Each row of a before or after table is a point. The points were changed in one or more steps. Then noise was added and the rows were shuffled. The steps act on how far a point lies along the listed directions, d1 being the first. What was done? A step turns or swaps two directions, mirrors them in a line or flattens them onto one, adds a multiple of one to another, or multiplies one. Angles are multiples of 10 degrees, from the lower direction toward the higher: turns from -170 to 170, lines from 10 to 170 but not 90. Use the fewest steps. Two steps may share a direction if one is a turn and the other turns, adds or multiplies; they go together, in the order done. Otherwise the lowest direction goes first.

Directions:
(1): [ 1 60]
(2): [60 -1]
Before (13 x 2)
[[ 30  42]
 [ 14 -37]
 [ 19  60]
 [ -7 -16]
 [-33  43]
 [-16 -21]
 [ 22 -19]
 [  7  59]
 [ -4  25]
 [  1  12]
 [ 30 -43]
 [ 32 -29]
 [ 39   4]]
After (13 x 2)
[[ 19  55]
 [ -6  28]
 [ 20 -24]
 [-33  53]
 [ 13 -39]
 [ 34  37]
 [ 25 -51]
 [ 36 -10]
 [-16 -17]
 [ -5 -14]
 [  0  54]
 [ 27 -43]
 [  1   8]]
Steps: add -0.3 times d2 to d1

Directions:
(1): [ -5 -28 -25  42  44  48  -8  34]
(2): [ 30   0  -4  54 -52 -17 -38  16]
(3): [-20 -54 -60 -22 -19 -30  -2   0]
(4): [  2 -24  28  34  27 -58  43  16]
(5): [-22  56 -40  14  35 -38 -24  -1]
Before (11 x 8)
[[ -1   4   7   4 -10   1 -18   7]
 [  1  -3  20 -14  20  -9  26   1]
 [-33 -24   1 -31  43  12  45 -11]
 [  9   7  37  11  18  16  15  -2]
 [ 11  -7   7  37  -5  10  -6  17]
 [-13  30  -3 -39  51  54  15  -8]
 [ 11   2  27  20   1  31   2  12]
 [ 17   0  38  29   5   6   1  17]
 [ 15  -8  31  30  -1  10   5  16]
 [ 20  21  38  -3 -28 -11   3  -1]
 [  3  41   7  25  15  11 -16   7]]
After (11 x 8)
[[  3  25   8 -24   7  19  -4  -8]
 [ 19  -6  28  32 -16  13   1  15]
 [ 10  32  14  16   6  22 -17  -6]
 [-29  24   6 -28  47  38  20 -17]
 [ 14  36  10   2 -31 -21 -15  -1]
 [ -1  -6   6   8  -7 -12 -10   9]
 [  4  -3 -17  29 -10  11 -21  15]
 [  4  25   1  34   5   6 -18  13]
 [  5  21 -11  23  -9  15 -31   9]
 [  7  23  45   7  60  21  44   8]
 [ 12  22   1  20 -11  18 -38  10]]
Steps: turn d2 and d3 by 30 degrees; turn d4 and d5 by -170 degrees

Directions:
(1): [-3  6 60 10 30 12 37 -3  7 14  8 23]
(2): [ 23  35  -3   0 -19 -39   1 -31  36  29  -3  16]
(3): [ 30  -2 -19  -1  50 -14   5  -7  13 -46 -19  20]
(4): [ 18   5  29  38 -27  15 -28 -32  -8 -39   9   2]
Before (14 x 12)
[[ 15  -1  27  20   1   5 -20 -12  -2 -25   7   6]
 [ -5 -16 -21  12  -6  23 -26   1 -25 -26   4 -21]
 [ -2   8  10  13 -38   9 -22 -14  -7  -3  21 -17]
 [-26 -19  23   9  12  23  13  17  -9   2  -2  -3]
 [  0  -8  -4  -8  21   3   6  18  -1  -1  -3  -2]
 [ -2  -4   8  -7  18  -3  14   2   2  -2   0   7]
 [-17  -8  32  12 -21  29 -15  -3 -23   7  10 -17]
 [  2   4 -13  -2  22 -18  19   6  12   5 -12  12]
 [ 18  12  -1  -8   2 -17  10  -5  25   5  -1   5]
 [ -1 -24  -8   5  15  16  -9  21 -17 -43 -11  -5]
 [ -1   2 -13   0   1  -9   4   0   5   6  -7  11]
 [  4  -1   0 -11  40  -7  17   1   3  -8  -7  21]
 [  0  -1  13  -5  15   7  14   3  -2  15  -2   8]
 [ -7   2   0 -15  42 -16  29  15   5   8  -2  13]]
After (14 x 12)
[[ -1  -4 -16 -16   7  -1   4   9  -3  17  -7   0]
 [ -1  -7  59   9  41  15  22   8  -1  -1   9  19]
 [ -6  21  48   4 -12  -2  14 -18  12  52   9   6]
 [ -4 -14 -41  -3  10  -5  -5  18  -8 -21 -15  -7]
 [  0  -2 -19   3  -6  -4  -6  -1  -2  -5  -7   5]
 [-12 -39  12  11  31  40  -1  33 -34 -57  -6  -6]
 [-14 -20 -54 -24  21  -9  -7  31 -17 -20 -10 -16]
 [  8  34  52  16 -22  -8  11 -31  23  33  25  10]
 [-12 -29 -31 -19  41  13   1  26 -25 -32 -10  -2]
 [ -8 -14 -14 -15  16   0   5  13  -7  -9  -3  -4]
 [-24 -13  -1  -4   8   6  11  19   1  16  -8  -5]
 [ 13   2 -12  -9   1 -10   2   2  15  -5  -2  -3]
 [ -3 -10  23  26   7  33  -8  -8 -21 -25  11  -5]
 [ -2 -17 -24  -8  11   8 -12  23 -12 -17  -5 -15]]
Steps: turn d1 and d4 by -70 degrees; multiply d1 by 1.6; add -1.5 times d3 to d2
